Each row of a before or after table is a point. The points were changed in one or more steps. Then noise was added and the rows were shuffled. The steps act on columns, c1 being the first. Name the steps. A step turns or swaps two columns, mirrors them in a line or flattens them onto one, adds a multiple of one to another, or multiplies or shifts one. Angles are multiples of 10 degrees, from the lower column toward the higher: turns from -170 to 170, lines from 10 to 170 but not 90. Use the fewest steps. Two steps may share a column if one is a turn and the other turns, adds or multiplies; they go together, in the order done. Otherwise the lowest column goes first.
(in the rows, 128 means zero)

Before:
[[ 95  39 143]
 [167 152 143]
 [131 112 157]
 [151 166 148]
 [146  86 148]
 [143 142 189]
 [179 198  84]
 [114 128 120]]
After, 8 rows:
[[156 141  72]
 [109 147  91]
 [142 110 101]
 [163  38 140]
 [127  83 106]
 [134 120 144]
 [125 166  97]
 [ 66 200 129]]
Steps: turn c1 and c3 by -140 degrees

Before:
[[ 89 137 158 158 140 168 142 141 130]
 [126 134  83 158 105 155 113 142 123]
 [127 118 140 134 128 170  96 156 102]
 [107 144 127  47 154 136 151 151  75]
 [122 107 114  37 108 186  95  92 121]
 [118 109 168 113 173  87  78 121 139]
 [121 127 111 131 107 100 124 117 107]
 [142 142 168 131 194 137 130 109  86]
 [140 140 120 160 103 126 113 138  99]
 [155  58 142 160 190 162 120  80 150]
 [125 118  60 129 180 109 163 118  81]
 [122 122 165 165 115 167 158 175  63]
 [172  98 172 193 167 174 147 136 171]]
After (13 x 9):
[[116 108 167 113 171  89 181 111 140]
 [140 142 167 132 196 139 126  84  88]
 [ 86 136 158 156 142 168 115 160 132]
 [120 129 113 130 107  96 130 101 108]
 [126 117  57 129 179 110  91 103  81]
 [170  99 173 193 167 175 111 146 172]
 [124 110 115  35 108 186 164  38 125]
 [106 143 125  50 156 135 106 187  73]
 [120 124 164 165 113 169  97 245  63]
 [156  60 141 160 190 164 136   6 151]
 [140 141 118 161 104 125 141 154  99]
 [121 135  86 159 106 156 141 167 122]
 [126 117 144 131 131 170 159 201 104]]
Steps: multiply c7 by -1; multiply c8 by 2.5

Before, 9 rows:
[[113 145 141 112 128 133 113 136 145 147 169 126 141  63]
 [102 126 135 106 116 123 110 147 145 125 145 128  88 160]
 [111 134 131 137  90 106 107 148 140 148 114 106 102 148]
 [120 135 135 107 127 101 140 134 108 100 169 109 142 162]
 [129 127 139 132 126  89 112 133 137 158 155 126  92 149]
 [249 105 123 131 134  92 143 114 142 105 103 163  92 112]
 [109 134 130 108 125  92 148 146 162 134 123 147 178 175]
 [118 109 112 146 112 111 120 154 110 111 164 138 116 177]
 [102 135 131 131  82 184 124 110 150 175 167 117 154 161]]
After:
[[129 144 140 113 126 134 112 134 145 147 172 128 139  61]
 [127 133 131 138  91 106 108 149 139 148 112 107  92 146]
 [129 134 135 107 127 102 141 136 106  98 168 108 133 161]
 [129 125 137 105 118 124 110 146 145 129 145 130  90 162]
 [128 134 128 109 126  94 149 146 163 136 126 148 186 175]
 [128 128 142 133 126  88 111 134 137 158 154 126  90 152]
 [127 105 123 131 133  93 141 116 140 105 106 164 108 110]
 [129 134 132 133  81 183 123 110 148 174 168 115 150 161]
 [128 110 112 144 112 113 121 152 108 112 165 138 122 176]]
Steps: multiply c1 by 0; add 0.5 times c12 to c13

Before, 10 rows:
[[158 128 156 178 220 160 162 104 142 154 129 198 152 174  78 163 163 156
  107 146 127 143 165  95  92 137 186  91 169  45 123  88]
 [209 158 128 179 102 117 128 103  57  99 177 187 137 180 160 143 145 171
  126 107 102 127 110 176  89 161 163 153 119 160 196 133]
 [136 177 148 117 148 115 144  98 148 110 176 146 169 183  75  85 157  72
   71  83 131 178 184 180 151 168 150 143 122 120 129 147]
 [135 118  90  89 139 150  88  73 106  95  76 156 139 130  84  83 155 100
  147 140  55 124 200 137 178 129 130 108 177 148 129 132]
 [146 135 140  88 108  72 128 165  49  60 130 140  66 135 183 132 158 121
  172 184 152 145 171 189 146 181 155  47 198  51 149 152]
 [202 130 149  87 101 158 178 141 128  43  82 103 181 131 152 158 131  93
  106 115 169 117 101  93  84  87  95 115 124  56  93 110]
 [200 118 101 135 122  72 171 139  55 127 176 152 147 120  82 174  72  67
   84  91  80 132 157 186 130 143 107 161 186 115 216 120]
 [188 124 153  72 216  97  82 170 135 160 123 130 125 153 147 177  75  98
  144 102 163 154 145 190 148 157 103 159 103 113  97 149]
 [130  89 101 153 112  89 174  83  78  88  92 168  85 212 171 104 124 147
  169 149 123  85 111 114 182 105 175 148 160 126 162 175]
 [144  96  94 110 168 151  95 160  51 135 113  90 160 128 170  70 106 181
   54 136  75 115 184 124  98 167 163 167 154 108 160  74]]
After (10 x 32):
[[126 123 153 130 217  97  80 168 126 162 123 114 126 154 118 176  75  98
  142 102 164 153 144 190 148 127 102 160 102 113  96 146]
 [127  88  99 128 112  88 173  83 106  89  94  69  87 213 132 103 124 147
  170 148 122  86 111 114 182 128 175 149 160 126 162 187]
 [128 128 156 129 219 160 161 103 141 155 128 121 151 174 213 162 161 157
  105 146 128 144 165  97  91 129 184  91 170  46 121  89]
 [126 117  89 127 140 150  89  74 125  95  76 145 141 130 179  82 154 100
  147 140  53 125 201 136 178 130 130 109 178 148 128 137]
 [127 120 101 127 122  72 171 137 122 126 176 146 148 120 176 174  70  65
   83  91  80 132 157 186 131 129 106 163 185 114 216 144]
 [126 133 139 128 109  72 129 164 112  59 129  77  66 136 103 131 157 124
  172 184 151 145 170 191 145 128 156  46 198  50 149 174]
 [129 177 147 128 148 115 142  98 125 109 174 158 168 181 174  84 157  74
   71  82 132 176 183 180 151 127 149 142 121 120 128 138]
 [129 132 149 129 100 158 177 142 135  44  83 125 181 132  95 159 132  93
  107 115 169 118 101  92  83 129  95 116 123  55  92 113]
 [127  95  94 128 168 152  95 161 136 135 114 121 159 128  73  69 106 183
   55 135  74 113 184 123  97 128 164 167 154 107 157 107]
 [128 158 127 128 101 118 128 103 118  99 177  65 137 179 153 143 145 170
  125 106 104 127 112 177  88 130 165 152 120 159 196 156]]
Steps: multiply c1 by 0; multiply c4 by 0; flatten c9 and c32 onto the line at 110 degrees; turn c12 and c15 by 130 degrees; multiply c26 by 0

Before (14 x 64):
[[162 127 102 144 170  77 169 157  93 143 131 165  83 150 115 196 135 104
  136 137 167 108 191 174 127 146 179  75 163  90 140 137 135 155  71  84
  152 144  95 172 111 143 132 122 132  84 185 115 179 120 106 103 153 172
  184 110 167 135  86 137 122 161 199 156]
 [120  55 131 176 161  84 144 150  70 103 157 167 113 164 180 209 171  76
  160 136 128 101 120 202  63 171 166 141 181 154 173  97 135 142 106 102
  124 181 164 160 187 143 128 109 139 100 185 126 180 194 168  71  92 122
  171  82 183 112 136 174  94 153 163 116]
 [172 147  66 135  88 104 142 171 139 125 159 134 108 120 139 128 127  90
  136 106 141 170 147  72 166 155 137  66 128 117  69 156 165 189 141  77
   95  86  78 143 103 104 116 123 175  97 128 139 154  77 102  62 164 159
  148  67 134 100 136 141 117 144 131 181]
 [ 92 115 162 172 143  94 171 162  95 124 145 211  71 127 155 140 155  97
  152 145 140  54 138 152  80 180 142  97 173  89 164 125 116 127 115 143
  126 187 159 169 194 145 137 126 131 100 183 149 214 129 108 102 142 154
  146  91 152 108 114 163 111 120 133  99]
 [ 90 111 102 159 155  72 183 170  79  94 147 187  97 212 136 139 163 115
  165 153 174 100 111 156 105 131 165 115 129 126 119 135  98 149 135  81
  132 130 158 157 191 168 127  96 151 137 194 129 163 183 102  83 163 147
  182 107 191 122 118 158 138 106 147  96]
 [135  57 162 151 196 138 103  78  85 194 109 118 146  74  67  96 145 141
   40 115  47 159 162 125  76 159 129 167  67 206 119 110 128 106 159  72
  136 157 129  50 141 162 190 154  67 168 135 156  62 191 158 147 148  79
  131 164  99 164 146  85 116  58  98  81]
 [107  34 139 128 162 178 116  68 134 133 102 129 179 110  91 144 125 176
   60 113  76 155 166 169 129 160 141 175  38 182 130  78 159 130 192 111
  153 136 152 126 142 166 160 199  51 180 166 177  99 152 129 133 117  94
  130 185  95 152 145 126 133  74  69 125]
 [139  75  78  79  95 112 170 121 149 156 133 123 159 118  87  81 105 151
  111  58 115 198  56 174 180 157  90 165  58 173 144 157 166 116 167 167
   87 164 152  98  84  98 174 135  56 144 155  91 101 150 154 117 106 153
   80 168 118 106 194 132 151  94 121  83]
 [215  90  53  59  95 101 140 124 197 159 165 109 169  93  87  77 101 153
  105  41 182 144  77 141 189 127  68 139  89 135  82 150 124 159 124 138
   77 123 168 117  88  99 125 115 128 169  65 135 141 109 109  68  99 130
   78 148 118 113 121 103 124 130 165 160]
 [143 102 119 137 159 118 148 151 134  67 151 175  79 171 149 138 129  77
  182 122 130 116 163 114  79 150 173 152 153 113 120 118 132 143 104  86
  162 121  91 126 118 123 163 118 159 104 155 142 159  95  81  97 157 182
  190  63 134  87  53 149 150 139 193 146]
 [146 122  64 111  72  64 147 133 130 119 164 144 132 110 148 118 126 156
  191 106 144 127 183 111 144 104 137 152 165  65  89 135 110 155 119  62
  104  90  83  99 116  99  97 131 132  69 127 117 147  95  76 130 181 170
  156  90 158  99 118 152 117 144 149 191]
 [104  62 146 169 199  85 144 190 111 131 163 189  79 158 107 207 192  57
  121 150 120  75 131 187 104 153 124 154 122 160 117  88 107 166 103 148
  107 179 161 150 187 173 162  80 131 102 205 118 153 131 117 136 111 112
  152 132 204 103 158 219 108  99 144  84]
 [149 132  79  87 131  79 128 138 175 100 170 139 143 149 199 137  96  83
  165 106 147 122 152 123 127 126 116  53 134  86  98 167 104 137 124  67
  132 119  89 137  99  48 114 135 150  86 126 100 110  77  66  67 212 181
  151 121 142 137  82 137 102 156 146 179]
 [113  34  83 138 104  85 136  67 187 136 131 153 145 105  48  82  88 133
   84  34  97 185  70 176 179 104  74 118  77 188 133 125 122 113 172 138
   92 177 162  99 127 146 164 191 102 135 148 132 108 151 142 115  42  97
  104 149 131 172 161 128 153  95 136  88]]
After:
[[161 127 103 145 168  76 170 158  92 142 153 166  83 150 113 195 134 103
  135  87 168 107 189 175 127 147 181  75 163  90 140 139 136 155  73  83
  153 145  94 172 111 144 132 122 134 165 186 115 181 120 106 103 155 169
  184 111 167 136 136 136 120 161 198 157]
 [118  55 132 176 162  86 145 149  67 101 122 167 113 166 182 207 171  77
  158 136 128 100 120 203  62 171 169 139 181 156 173  95 133 142 107 103
  123 180 166 158 187 144 129 108 140 168 186 129 182 197 167  72  94 121
  171  80 182 112 134 173  93 153 163 116]
 [143 103 120 136 158 118 149 150 134  66 125 175  79 172 148 137 127  76
  182  53 130 115 161 116  80 147 173 152 152 113 119 118 132 142 102  86
  162 122  91 127 117 123 162 120 158 160 154 140 158  97  81  98 156 181
  192  63 133  88 122 149 149 138 194 146]
 [103  64 146 167 199  88 144 191 111 129 117 188  79 158 107 208 192  58
  122 159 119  76 133 187 105 153 123 154 123 162 118  88 105 166 102 148
  107 180 161 147 188 173 161  81 131 171 205 117 152 132 117 136 112 110
  152 132 205 100 149 220 109 100 144  84]
 [138  74  79  78  96 115 170 121 148 155 114 123 159 117  88  80 104 151
  112 194 117 198  57 175 180 154  88 167  59 175 145 156 167 116 166 169
   86 164 152  99  82  99 174 136  58 118 157  92 101 149 155 118 105 154
   81 169 118 107  59 130 152  94 121  83]
 [145 122  65 111  74  63 147 133 131 119 140 146 132 109 149 118 125 157
  191 117 145 129 181 111 144 105 136 151 165  64  88 137 110 157 118  61
  104  92  83  99 115 100  96 133 131 196 126 117 146  94  76 130 182 168
  154  89 157  99 106 151 117 144 150 190]
 [136  57 162 151 194 138 104  76  86 193 115 120 146  74  64  95 146 141
   39 147  47 160 160 127  77 158 130 167  66 206 120 110 128 104 157  70
  135 159 128  50 140 163 187 154  70  84 136 156  64 189 158 146 147  79
  130 164  99 164 113  83 115  58  96  80]
 [106  33 139 127 160 179 115  70 133 131 113 130 176 109  94 145 123 178
   59 146  78 155 163 170 131 159 140 176  37 183 129  77 157 131 193 110
  151 137 151 127 141 167 160 199  50  73 167 178 100 151 129 134 118  94
  130 186  95 153 113 126 131  73  70 125]
 [ 90 112 100 158 154  72 182 172  82  95 107 187  98 213 137 138 166 116
  164 118 176  99 112 155 105 130 163 113 131 126 119 135  98 147 135  79
  132 130 158 159 192 168 126  96 151 133 194 127 162 183 104  84 166 148
  183 106 192 120 152 159 137 106 147  96]
 [113  34  84 139 102  85 137  66 188 136 119 154 145 104  49  83  87 134
   83 160  97 187  68 175 177 105  74 120  78 188 131 124 120 112 173 139
   93 176 165 100 126 146 164 192 102 126 148 130 106 151 142 115  42  98
  104 150 130 175  33 127 153  96 136  89]
 [171 148  68 134  89 103 141 172 139 127 125 135 104 122 136 128 129  91
  136 135 139 169 148  72 168 154 139  66 127 117  68 156 164 192 142  76
   93  86  77 143 102 104 115 122 176 171 126 140 154  78 102  62 165 159
  149  66 135 101 107 140 118 146 131 181]
 [ 92 115 163 173 145  93 172 161  94 123 135 211  73 126 155 140 156  97
  150 114 137  53 138 149  80 181 142 100 173  89 166 125 114 125 115 142
  126 188 160 168 194 144 138 126 130 162 183 150 215 131 107 101 141 152
  146  91 154 107 143 164 113 120 133  99]
 [147 133  79  86 130  79 129 136 175 100 123 140 141 147 200 137  95  81
  165  82 148 120 153 123 126 124 115  54 134  87  97 165 103 135 126  68
  133 119  87 137 100  48 115 136 150 187 127  99 110  76  69  67 211 180
  149 121 143 137 104 136 100 156 147 178]
 [214  90  51  59  95 100 140 124 195 159  76 107 169  91  86  77 101 155
  107 120 182 145  76 142 187 126  69 139  90 134  84 149 124 159 126 140
   78 124 169 119  88  99 127 115 127 120  65 134 141 105 108  68  99 129
   79 150 117 111  40 104 124 133 165 159]]
Steps: turn c11 and c46 by 140 degrees; swap c20 and c59

Before (12 x 64):
[[ 97 127 102 132 160 126 169 181  76 114  68 148 106 128  68 161 115 122
  119 145 129 127 148 111  85 138 120  95 193  28  84 108 131 114 108 150
  121 107 179 159 113  90 130 115 185 136  95 135 105 123 146  86 139 183
   86  76 126  83  78 186  99 125 121 161]
 [110 119 148 169 106 128  78 113 127 105 131 110 148 152 171 122  85 106
  175 114 108 168  66 144 126 142 142 142 117 128 125 165 152  91 146 109
  164 155 108 108 160 139  56  98 100 153 176 125 137  77 123 168 148  62
  116 165  92 152 146 112  74 119 107 102]
 [109 154 116 112  99 138 118 113 108 111 121 118 110 109  87 116 160 139
  139 163 122 125 135 143  90  81 115 124 160  83 111 149  84 112 167 152
   69 143 146 153 159 102 165 123 146 132 135 139 114  83 122 162 124 136
   83 113 125 174 150 144 142 124 117  96]
 [127 137 132 196 109 151  79 121 151 159 110  92 135 173 108 115  86  68
  166  90 111 103 124 155  94 152 122 120 139 129 162 150 113  92 143  83
  186 144  83  43 142 192  86  84 117 128 164 124 192 126 121 139 173  82
  125 138 177 109 118 140  66 134 121 123]
 [112  76 111 131 161 166 141 128  89  95  98 128  96  95  64 194 128 142
  111 160 126 142 139 124  44 135 100 103 183  80   7 127 128 152 146 134
  125 127 149 177 123 116 171 119 139 146 116 157  61 158 117 109  98 159
  132  78 148  87 104 158 114 127 148 153]
 [ 91 135 103 150 131 140 108 154 138 144 121  92 113  58 134 114 145 145
  152 143 127 128  95 123 120  74  72 109 122 122 129 122 121 116 150 127
  121 152 121 102 186 187 109 130 125 157 155 155 131  67 103 140 158 139
  118 131  75 174 182 145 134 127 120 107]
 [110 140 126 147 128 118  85 122 118  83 135 101 112  90 126 109 116  99
  167 107 141 152 109 164 134 159 109 154 125 128 115 132 129  99 149 107
  134 176 115  87 141 135 112 121  91 156 166 103 196 124 117 146 174  87
  119 117 113 141 167 137  96 136 112 153]
 [167  99 163 167 184 145 171 159 124 155  37 183 104 141  89 155  82 123
   76 148 159  85 153 141  75 161  71  79 167 102  60 123 119 156 169 173
  145 108 144 163  83 113 151  75 147  96  80 115 106 145 148  48 137 143
  117  87 169  78  69 180  88 100 154 199]
 [110 102 118 140 132 169 137 127 118  66 115 147 123  89 100 108 173 162
  117 159 147 114 178  96 118  75 118  99 128  54  78  84 130 115 156 166
  115 113 171 161 182  79 120 138 175 169 157 166 113  90 108 126 113 158
  111 102 118 128 166 147 139 148 108 132]
 [113  98 140 172  97 125  95 108 107 105 133  57 126 127 144 106  84 128
  147 117  89 125 104 163 140 139 128 140 107 141 158 171 121 117 133 106
  125 149  94 100 147 176  90 163 135 160 177 108 147  89 125 140 151 109
  100 165 115 120 162 116 106 161 118 155]
 [171  88 164 217 106 158 127 199  81 161  63 165 104 119 138 173  60 167
   71  97 165 111 180 165 100 100 106  69 157 147 114 172 121 185 111 126
  193 178 153 106 116 181 103  45 110  78  89 134 186 159 149  88 189 136
  174 149 171 128 178 169  88  91 208 160]
 [133 122 116 180  85 104  92  98 106  98 151 111 124 128 164 115 132 102
  139 123 109 134  98 130 122 150 120 138  97 126 124 137  98 128 101 128
  140 148  99  93 192 177  80  84  76 138 156 125 163 101 122 174 161  91
  105 155  70  91 180 111 147 135 101 109]]
After:
[[120 119 152 167 104 118  75 116 125 103 129 113 149 147 172 119  85 108
  177 112 108 164  64 141 119 144 145 143  92 132 137 164 154  91 145 110
  161 150 106 111 159 134  68 101 103 141 178 127 136  75 117 169 136  62
  130 167 135 151 143 111  75 118 108 101]
 [154  98 167 170 180 132 169 159 126 157  36 184 102 142  89 151  83 126
   80 152 156  86 154 142  71 166  65  83 179 107 149 124 117 154 167 176
  145 112 146 162  83 114 181  75 148  92  79 114 106 150 143  44 120 143
  195  88 100  76  70 181  88  95 152 202]
 [103 137 103 148 131 118 107 153 136 145 119  95 111  54 132 112 142 150
  153 149 126 128  97 123 120  76  72 111  77 124 144 118 120 117 145 129
  117 155 120 103 186 187 124 135 126 163 155 153 122  67 108 137 134 136
  126 132 121 175 184 146 133 126 124 109]
 [130 136 134 189 104 121  80 118 151 159 111  96 140 177 106 112  82  67
  168  92 107 101 121 150  94 155 127 127 177 130 124 152 108  90 141  87
  184 142  81  44 142 189  95  84 118 114 162 127 198 126 121 138 134  86
   94 134 124 111 116 140  64 137 123 125]
 [121 137 124 149 122 100  86 124 119  83 135 101 113  92 130 107 115  98
  162 106 140 152 104 166 136 161 104 153 113 126 143 132 129 100 154 111
  136 176 117  87 143 133 131 118  88 148 168 102 198 120 118 142 151  83
  140 114 129 142 171 140  97 134 113 150]
 [133 121 112 182  85  92  88 102 105 100 151 113 125 127 163 113 132 103
  138 123 106 135  98 131 123 151 121 132  63 125 148 135 104 126 103 126
  139 155  97  95 194 180  59  81  76 119 158 131 154 101 123 171 154  94
  128 151 152  86 187 115 145 134 104 105]
 [100 128 108 133 159 118 169 182  75 117  67 149 107 129  67 166 122 124
  118 138 129 127 149 114  84 137 123  93 141  32 179 105 136 115 105 150
  122 114 182 158 117  89 115 113 184 160  97 138 102 121 145  87 134 178
  165  73  65  82  78 185 101 121 121 161]
 [120  77 107 132 161 169 145 124  85  90  96 128  97  91  68 192 132 140
  111 159 129 143 138 121  43 137 103 108 159  81 152 126 130 151 144 130
  128 127 152 177 125 118 185 116 135 157 115 158  61 153 115 115  98 161
  249  75  74  83 102 155 118 127 146 152]
 [124 103 121 142 131 159 139 123 121  62 118 150 124  90 105 105 172 163
  115 161 149 114 173  96 118  77 121 100 120  58 156  84 135 115 153 166
  117 109 171 161 182  82 137 141 174 175 156 164 112  89 103 128 105 158
  171 105 117 120 169 146 145 150 109 138]
 [147  84 165 217 106 118 124 198  82 162  70 174  98 119 141 174  60 170
   72  97 160 108 178 166 101 103 105  71 176 149  87 173 128 178 114 122
  197 175 157 110 118 180  91  49 113  68  91 135 186 158 156  86 138 140
  152 147 107 131 171 167  87  93 208 160]
 [125  93 142 175  97 116  90 109 103 104 132  56 125 129 143 107  84 133
  147 115  88 127 108 162 141 142 129 141 111 137 151 170 122 116 132 107
  122 150  92  99 151 179  95 162 131 158 176 107 145  92 126 137 139 108
   94 166 149 116 162 117 107 161 119 156]
 [113 159 117 109 102 137 118 111 107 107 118 121 115 109  87 117 155 141
  139 162 124 124 135 144  85  82 113 119 127  83 177 154  79 117 165 150
   68 141 143 150 160 103 195 127 143 134 134 139 117  83 119 159 117 135
  135 110  88 174 148 140 143 125 120 101]]
Steps: turn c1 and c46 by -20 degrees; add 0.3 times c7 to c46; flatten c6 and c53 onto the line at 140 degrees; turn c29 and c57 by -80 degrees; mirror c31 and c55 in the line at 130 degrees; add 0.7 times c35 to c43
